Each row of a before or after table is a point. One or more steps were done to the points. Then noise was added and the rows were shuffled. The steps act on columns, c1 being the first. What was done? A step turns or swaps two columns, mirrors them in a line or flattens them onto one, adds a multiple of one to another, or multiplies or shifts one. Angles are multiples of 10 degrees, from the lower column toward the higher: turns from -170 to 170, lines from 10 to 170 but not 90. Use the fewest steps. Two steps may share a column if one is a turn and the other turns, adds or multiplies; they go together, in the order done. Otherwise the lowest column goes first.

Before, 9 rows:
[[ -1 -32 -13]
 [  9 -31 -53]
 [-12  68  59]
 [-44 -30  21]
 [  2 -14  28]
 [ 60 -54 -42]
 [-38  51  55]
 [ 46  -4 -33]
 [ -6 -12  41]]
After (9 x 3):
[[ 62 -34 -35]
 [-40  37  61]
 [ 81 -87 -41]
 [-66  22  54]
 [-52 -58  22]
 [ 34 -60 -55]
 [-13 -45  24]
 [-29 -43  41]
 [  7 -60 -11]]
Steps: add -0.5 times c3 to c1; shift c2 by -30

Before (12 x 8):
[[-22 -19  11  71 -12 -16  44 -49]
 [ 20  53  11  55  37  27  40 -42]
 [-15  10 -21  35 -55  35   0  30]
 [ 24  47  22  39 -20  -7  21 -60]
 [ -5  33   5  43  -2  10  66  10]
 [ 35   0   0 -29 -67  -1  39 -33]
 [ 55  39  17 -42 -56 -19  17  21]
 [  3 -39  34  -5  -1 -10 -34  47]
 [ -1  20   7   6  42 -18  -4 -28]
 [ -9  58  73 -44  46 -32 -48   9]
 [-15  -9 -14  41   8 -40 -34  -3]
 [-27 -45  21 -29  -8  -1  68   7]]
After:
[[-47 -35  22  61 -23  -2 -40 -14]
 [-15 -32   4  68   1   7  41 -15]
 [  7 -17 -23  15 -53  44  25  35]
 [-43 -31   3  80  43  21 -11  -8]
 [ 48  29  21   9  -3  -2  40 -59]
 [ 21   4 -10   9   0 -43 -20  54]
 [-67  -6  21 -31 -54 -10  26 -35]
 [-10 -15  12   8  41 -22 -23  -8]
 [-21 -56  75 -65  40 -41 -14   8]
 [ 16  29  36 -35  -1  -9  26  37]
 [ 32   8  13  96 -13 -14 -19  -2]
 [-29  18  -4   6 -69  15  -7 -57]]
Steps: turn c1 and c2 by 150 degrees; turn c7 and c8 by -60 degrees; turn c4 and c8 by 40 degrees; turn c5 and c6 by -10 degrees

Before, 12 rows:
[[  5  17  -6 -12  -7 -14   0  26  -3  20   4  20  14  17]
 [-11  -6 -11  26  22  -5 -25 -18  13 -10   3  15 -10 -17]
 [-23  22  -6  12   4   2  -1 -17  -2  -6  -3  25  -3  -8]
 [ -4  32 -10  -1  12  15 -13  -8 -22  11 -11 -24  -3   1]
 [  1  -8  23  -8 -13 -26  -2 -19 -18   8 -15 -16  14 -15]
 [-25   0   7   3 -15 -30 -32  -4  -9  -3 -18   3  -9   6]
 [-11   8   0  26 -16 -23 -21   7 -18   0 -18 -18  19 -17]
 [ 17  23  -6  14   6   2   9   6  -3 -14  12  -8  25  14]
 [ 12  -5  31   2  10 -11 -27 -11  -4   3 -26 -14  30 -16]
 [ 10  13   4 -14  24 -26   9  15 -12  -3  -9   8   4  13]
 [  0   6  28  -7  20  -8   2 -13  24  -1   0 -11  26 -23]
 [ 19   3   9  -5  13   9 -12  23 -22 -14   0  -3 -11  -2]]
After:
[[ -5  32  -1  22  12  15 -39  -9 -21  -8  16 -13  -3   1]
 [-23  21   0  22   5   2  -2 -17  -3   9   7  16  -3  -9]
 [  8  13  -9  -9  23 -26  27  14 -12   3   3   5   5  13]
 [ 13  -5 -41  -9  10 -11 -81 -11  -4  -5  -8 -10  30 -18]
 [  5  16   7  -9  -5 -14   0  26  -3  15   4  25  14  16]
 [-12  -7  10  36  22  -6 -74 -18  13   4   6   7  -8 -18]
 [  1   6 -18 -40  19  -7   7 -14  23  -4 -22  -8  26 -23]
 [-11   9 -15  43 -16 -23 -62   7 -18  -8  13 -14  19 -18]
 [-25   0 -18  12 -15 -31 -96  -3  -9  -1   6   1  -9   7]
 [ 20   3  -6 -15  14   9 -36  24 -22  -5  -8  -6 -11  -2]
 [ 18  23  13   8   7   3  27   6  -2  -6  -3 -13  25  15]
 [  1  -8 -25 -19 -13 -27  -6 -18 -18  -4  -8  -9  14 -14]]
Steps: turn c3 and c11 by -130 degrees; add 1.5 times c11 to c4; multiply c7 by 3; flatten c10 and c12 onto the line at 60 degrees

Before (13 x 24):
[[ 10 -35 -71 -21 -66 -75 -16 -18  -5 -25  25   2 -25 -20 -10   6 -32 -19
   -1  43  15  11 -25  -8]
 [-12 -39 -13  30 -33   6 -21   0 -12   8 -26   2   0 -25 -18 -41  21  47
   12  43 -23 -37   2   8]
 [-15 -27 -40  21 -53 -74 -16  20   5  -3   6 -12 -25 -35 -20  18 -77 -27
   26  34  -2  28 -30   4]
 [-11 -37 -54  59  26  13   4  25 -12   7  -9   9  22   8   6 -47  19  33
  -11   1 -30 -31 -20 -27]
 [-31  18 -22 -22 -15 -27   2 -19  -9  19  28  20   9  13   4  25 -44  -8
  -42 -40 -22  43  29  31]
 [  9   9 -10 -30  23  -6 -27 -17  -7  17  10 -11 -28  59  15   5 -27  11
  -16 -32 -27  29 -20  18]
 [ 19 -28  -2  23   2  -9  -4  25  -4  -7 -50  27   6  12  30 -27  18  38
   -7  19 -19 -10  28 -24]
 [ -3 -20 -34  20 -27  25  -1  59   9  29 -24  23   9   4  14 -28  55  42
  -11   1 -78 -17 -22  -8]
 [ -4  51 -10 -36  13 -14  11 -16  35   3  18 -18  14  -4  12   7 -34  -7
  -22 -20 -16  17   4   6]
 [ -6  40  -9  -7   0 -18  21   0   4  45   3 -33 -17  40   2  19  -3 -21
  -64 -37 -11  17  13  22]
 [ 15 -11 -10  42  10  26 -44  46  -8 -12 -14  21  34  18 -20 -31  33  27
  -31  32 -30 -17  -2 -18]
 [-40  52 -29 -24  17 -32 -15  -1  -2  20 -10  24 -25  28  10 -15 -28 -13
  -35  11 -11  11   2  13]
 [-37   7 -33  11 -70 -79  -7 -28 -10 -43   4  -5 -23  -3  -8  24 -29  -9
   21  19  11  40 -46   0]]
After, 13 rows:
[[-40  50  16 -23  17 -42 -15   2  -7 -38 -10  24 -27  -5  10  -8 -24 -17
  -33  13   1   5  -3  -6]
 [-30  21   5 -23 -20 -31   2 -23  -9 -32  30  14   5 -27   5  27 -40  -3
  -44 -42   4  40  32  -3]
 [-12 -37  55  56  33  -7   2  21 -11   4  -7   5  22  31   5 -44  17  33
   -9   5   0 -33 -20   9]
 [  9   8   8 -33  25  -5 -27 -20  -6 -59   6 -13 -30   7  12  10 -36  13
  -15 -31  -2  31 -23 -23]
 [ -5  34   2 -11  -3 -21  21   5   6 -65   2 -29 -15  -9   4  15  -1 -24
  -63 -31  -5  18  17   8]
 [ 15 -10  23  42   9  20 -43  42  -5  -1 -17  18  38  22 -21 -29  31  26
  -37  28   0 -17  -4 -21]
 [-15 -27  16  18 -52 -85 -14  19   6  21   7 -15 -23 -18 -18  22 -77 -29
   26  32  -6  27 -31  21]
 [ 10 -30  39 -15 -67 -96 -16 -16  -4  35  25   4 -25   1 -15   5 -30 -17
   -6  45   1  12 -28  -9]
 [ -3  52   1 -39  15 -16  10 -13  35  -1  13 -22  16  -3  13   9 -32  -2
  -23 -20   0  15   1   4]
 [-36   2   1  11 -69 -82 -13 -28  -7  32   3  -4 -25  -2 -10  29 -29  -6
   20  21  -2  41 -48 -34]
 [  0 -24  38  20 -23   9   2  57  14 -20 -20   9   8   5  12 -29  50  44
  -16   0   2 -18 -20  27]
 [-14 -41  17  29 -35  -2 -23   4 -15  14 -28   3  -2 -14 -20 -43  21  47
   11  41  -4 -31  12  20]
 [ 20 -29  -1  18   4  -7  -7  33  -1   0 -49  25   7  26  30 -23  17  37
   -3  13   4  -6  28  -5]]
Steps: mirror c3 and c6 in the line at 80 degrees; turn c14 and c24 by 70 degrees; turn c10 and c24 by 130 degrees; flatten c12 and c21 onto the line at 10 degrees
